Every row gives one point. To make a cloud, some directions were put in groups of two or more. Within a group, all points are equally far from the middle, so they leave a hole (a ring in 2 directions, a hollow ball in 3). The other directions are filled evenly. Then the cloud was stretched, turned, moved and blurred a little. Count the holes, and give their numbers of directions, smallest first.

Cloud (14 x 2)
[[ 38  27]
 [-10 -46]
 [ 12  54]
 [ 14 -43]
 [-27 -39]
 [-16  59]
 [-58  -7]
 [ 36  35]
 [ 38  28]
 [ 36 -28]
 [ 44  16]
 [  2  60]
 [ 33 -30]
 [-22 -44]]
Holes: 1 (2)

Cloud (21 x 3)
[[  3   5  25]
 [ 11   7 -40]
 [ 28 -11 -28]
 [  8  47 -18]
 [  3  45  16]
 [ 21  -9  -7]
 [  9 -43 -50]
 [-24   8   5]
 [ 27  43 -10]
 [-15  18  -9]
 [ 60 -13 -24]
 [  3  -7 -29]
 [ 38 -20 -48]
 [-22  11  43]
 [-25  17  29]
 [-18 -33 -38]
 [  6 -14  20]
 [ 41  16 -16]
 [ 60 -19  -9]
 [ 11  35  -7]
 [-41  -1   6]]
Holes: 0

Cloud (22 x 3)
[[-17  23 -13]
 [ 24  -4   7]
 [  0   4 -37]
 [  0 -18  33]
 [ 16 -11  25]
 [ -3 -12  -1]
 [-21  -3  -3]
 [ 27 -11  23]
 [-32   7  -7]
 [-25   9 -19]
 [ 14 -15  48]
 [ 34 -19  36]
 [ 28 -21  -3]
 [-27  -9  -6]
 [ 60  -5  12]
 [-33 -11  18]
 [-10   1 -22]
 [ -3   1   5]
 [ 15  -9  22]
 [-11 -14  10]
 [-18  -8 -12]
 [  6 -10 -28]]
Holes: 0

Cloud (27 x 4)
[[ 21 -34  -8 -12]
 [-18   4 -35   7]
 [ 23  -8  51   5]
 [  7  -3  16  25]
 [ 10  11 -30 -24]
 [ 13  13  26  21]
 [ -9  11  21 -20]
 [-19   1  11  -9]
 [-17 -29  25 -16]
 [-23 -15 -25   1]
 [ 33  14  30   2]
 [  5 -29  14 -20]
 [ 19 -10  37 -22]
 [ 39  19  11   2]
 [  5 -25   3 -21]
 [-25 -20   5  27]
 [ -5  28  14 -20]
 [ -6  17 -20  22]
 [-20 -21  27 -15]
 [  0  32 -11  20]
 [ 23 -20  -3 -17]
 [-12 -19  -9 -15]
 [ 26  15  60   6]
 [ 24  13  -2  18]
 [ -8  30  25  17]
 [-27 -13  17  -5]
 [-10 -12  48  27]]
Holes: 1 (2)

Cloud (32 x 4)
[[ 44  46   5   2]
 [ 25  21 -23 -34]
 [  0   8  30  26]
 [ 13   6 -34  -2]
 [-39  -6  -2  18]
 [ 10 -15  25  -7]
 [ 19  38  39 -23]
 [ -7  38 -18  16]
 [-40  -6   3   5]
 [-21 -10   1 -27]
 [-33 -21  -6   5]
 [ -2  37 -28  -9]
 [ 17  16 -10 -44]
 [ 22  21 -15 -42]
 [ 38  29  20 -37]
 [ 30  47  31 -29]
 [-15  37  31 -14]
 [  0  37 -24 -27]
 [-12  46   0 -31]
 [-13  47   5 -29]
 [-21  -5 -25  19]
 [-18  34  31 -14]
 [ 32  41   6  18]
 [ 41  24 -14 -29]
 [ -6  12  29  26]
 [ 18  18  39 -21]
 [-30  21  23  -6]
 [  1  56 -13 -11]
 [ 50  40   2  -7]
 [-14 -21   3 -22]
 [ 34  29   6  19]
 [  1  60  -2 -21]]
Holes: 2 (2, 2)
